Each row is a point. Each copy is the shape, with its points in the same order, turned, moved and blurred by noise. Say if it was mirrored as well.

Shape:
.07, .48
-.42, .10
.15, -.43
.42, -.14
-.57, -.01
Copy 1:
-.46, .16
-.18, -.37
.42, .13
.20, .42
-.07, -.55
Copy 1 is: only turned
Copy 2:
.23, -.52
-.36, -.31
.01, .39
.35, .21
-.53, -.28
Copy 2 is: mirrored
Copy 3:
.29, -.20
-.02, .22
-.48, -.36
-.18, -.67
-.22, .32
Copy 3 is: only turned
Copy 4, 5 rows:
-.07, -.55
-.23, .10
.50, .19
.56, -.18
-.32, .23
Copy 4 is: mirrored

Shape:
.10, .11, .38
.57, -.23, .41
.28, .15, .55
.22, -.23, .44
.19, .36, .25
-.18, .24, -.74
-.15, -.06, .01
-.33, -.39, -.11
Copy 1, 8 rows:
-.09, .57, .11
-.06, .60, -.48
-.02, .76, -.01
-.31, .48, -.27
.16, .53, .19
.34, -.47, .40
-.24, .06, .14
-.49, -.18, .09
Copy 1 is: mirrored
Copy 2, 8 rows:
-.21, .45, .13
-.21, .30, .72
-.36, .54, .22
.05, .38, .38
-.54, .36, .18
-.59, -.66, -.15
-.08, -.01, .00
.20, -.19, -.04
Copy 2 is: mirrored
Copy 3 (8 x 3):
.32, -.16, -.11
.59, .14, .32
.54, -.12, -.09
.39, -.15, .27
.31, .06, -.35
-.67, .43, -.31
-.15, -.10, .01
-.41, -.20, .28
Copy 3 is: mirrored

Shape, 9 rows:
-.31, -.52, -.15, .37, .41, .25
.37, .78, .05, .34, -.01, -.09
-.13, -.34, -.02, -.32, .35, -.17
.28, .20, .20, .00, .29, .38
-.05, .20, .56, .25, -.01, .10
-.11, -.78, -.08, -.17, -.03, .02
.13, -.75, .06, .31, .35, .15
.05, .22, -.10, -.03, -.36, .23
-.27, .74, .43, -.74, -.27, .17
Copy 1 (9 x 6):
-.62, -.33, .27, .29, -.03, .37
-.07, .66, -.06, -.45, -.07, -.40
-.11, -.60, -.13, -.06, .15, .07
.06, .07, .18, -.40, -.29, .16
-.02, .37, .20, -.39, .30, .31
.05, -.53, -.11, .49, .14, .33
-.09, -.39, .50, .39, -.03, .21
.06, .36, -.39, .02, -.14, .19
.33, .20, -.80, -.88, .12, .46
Copy 1 is: mirrored
Copy 2, 9 rows:
-.44, -.12, -.36, .46, -.24, -.55
.32, .20, -.59, -.59, .17, .11
.02, .12, .19, .39, .09, -.42
.06, .04, -.37, .25, .16, .26
.22, .56, -.52, .14, -.26, .08
-.05, -.07, .29, .45, -.40, -.39
.01, -.19, -.25, .63, -.27, -.47
-.08, .06, .01, -.28, -.23, .23
-.06, .83, .20, -.27, .31, .66
Copy 2 is: only turned
Copy 3:
-.02, -.14, .58, -.58, .09, .34
.69, .39, -.22, .40, -.10, .67
.33, -.33, .07, -.32, .27, -.17
.51, .25, -.16, -.35, -.28, .27
.49, .50, .27, .04, -.18, .05
-.19, -.40, .21, -.29, .01, -.24
.09, -.40, .52, -.43, -.35, .14
-.02, .32, -.28, .12, -.02, .24
.49, .83, -.62, .02, .37, -.39
Copy 3 is: only turned
